Each row is a point. Any point is a mix of the corners, with weights that add up to 1. It lies inside the corners' shape when no weight is negative. Say inside or outside, and name the corners with a negative weight.

Corners:
(1): [-0.46, -1.06]
(2): [+0.34, +0.56]
(3): [+0.01, +0.57]
Points:
[+0.22, +0.50] -> inside
[+0.01, +0.39] -> inside
[+0.18, +0.27] -> inside
[+0.09, +0.47] -> inside
[+0.30, +0.49] -> inside
[+0.07, +0.46] -> inside
[+0.29, +0.48] -> inside

Corners:
(1): [-0.44, +0.05, +0.12, +0.14, -0.58, -0.63, +0.82, +0.00]
(2): [+0.38, -0.09, -1.32, +1.77, -0.20, +0.44, -1.23, +0.33]
(3): [+0.54, -0.43, +1.05, -0.12, +0.59, +0.08, +0.33, -0.21]
(4): [-0.08, -0.04, +0.09, -0.07, -0.73, -0.10, +0.04, +0.20]
(5): [+0.07, +0.34, +0.81, -0.08, +0.12, +0.15, +0.25, -0.29]
(6): [-0.31, +0.11, -0.01, +0.30, -0.01, -0.35, +0.15, +0.49]
(7): [+0.16, +0.28, +0.86, -1.09, -0.01, -1.05, +0.24, -0.70]
(8): [-0.55, -0.08, -0.82, -0.24, -0.40, -0.72, +0.33, +0.14]
(9): [+0.49, +0.18, -0.76, +0.91, +0.30, +0.06, +0.11, +0.31]
Points:
[+0.19, +0.08, -0.17, +0.38, +0.08, -0.14, +0.14, +0.16] -> inside
[-0.18, +0.04, +0.05, +0.13, -0.38, -0.35, +0.37, +0.09] -> inside
[+0.09, +0.06, +0.18, +0.02, +0.03, -0.23, +0.05, +0.03] -> outside (1)
[+0.08, -0.10, -0.35, +0.46, -0.26, -0.28, +0.00, +0.02] -> outside (5, 6)
[+0.17, +0.02, -0.19, +0.30, +0.04, -0.09, -0.12, +0.09] -> outside (1)
[-0.03, +0.01, +0.39, -0.40, -0.20, -0.52, +0.44, -0.01] -> outside (2, 5)

Corners:
(1): [-0.39, +0.35, -0.08, -0.23, +0.32, +0.00, +0.76, -0.05, +0.38, +0.21, -0.39, +0.35]
(2): [-0.06, +0.08, +0.06, +0.16, +0.53, +0.33, -0.24, -0.17, -0.31, +0.08, -0.30, -0.49]
(3): [+0.77, +0.56, +0.50, -0.36, +0.30, -0.10, -0.40, -0.47, -0.20, +0.19, +0.67, -0.29]
(4): [+0.51, -0.22, -0.03, +0.68, +0.28, +0.61, -0.46, -0.43, +0.10, -0.34, -0.08, +0.18]
(5): [-0.07, -0.23, -1.08, +0.87, -1.00, +0.49, -0.77, +0.17, -0.04, +0.54, +0.02, -0.43]
(6): [-1.23, +0.25, -0.24, +0.49, +0.04, +0.32, -0.05, +0.94, +0.35, +0.29, -0.70, +0.08]
(7): [+0.87, -0.12, +0.79, -0.26, +0.12, +0.18, +1.10, -0.11, +1.06, +0.06, +0.25, +0.19]
(8): [+0.53, -0.11, +0.22, -0.41, -0.08, +0.57, -0.15, -0.51, -0.48, +0.34, +0.21, +0.09]
(9): [+0.22, +0.23, -0.82, -0.02, +0.58, -0.14, -0.04, +0.92, +0.37, +0.12, -0.60, +0.01]
(10): [+0.58, -0.90, +0.58, -0.11, -0.40, -0.01, -0.31, -0.24, -0.54, +0.05, +1.35, +0.09]
(11): [+0.53, +0.03, +0.71, +0.54, +0.81, +0.05, -0.55, +0.06, -0.18, +0.27, -0.97, +0.47]
(12): [+0.22, -0.16, -0.18, +0.59, -0.90, +0.28, +0.48, +0.19, -0.19, -0.70, -0.56, +0.36]
(13): [-1.37, -0.49, +0.49, -0.21, +0.19, -0.04, -0.13, -0.65, +0.90, -0.28, -0.48, +0.29]
Points:
[+0.31, -0.31, +0.09, +0.19, -0.31, +0.34, -0.46, -0.45, -0.17, +0.16, +0.28, -0.14] -> outside (1, 6, 9)
[+0.21, -0.05, +0.40, +0.04, +0.28, +0.15, +0.04, -0.18, +0.13, -0.06, -0.17, +0.17] -> outside (5)
[+0.43, -0.07, +0.14, -0.08, +0.02, +0.19, -0.09, -0.22, -0.12, +0.16, +0.02, +0.03] -> outside (4, 6)
[+0.20, -0.57, +0.41, +0.15, -0.35, +0.24, -0.67, -0.80, -0.31, -0.20, +0.38, +0.01] -> outside (1, 6, 7, 9)
[-0.06, -0.10, +0.33, -0.16, +0.10, +0.14, +0.13, -0.18, +0.22, -0.07, +0.11, +0.10] -> outside (5, 11)
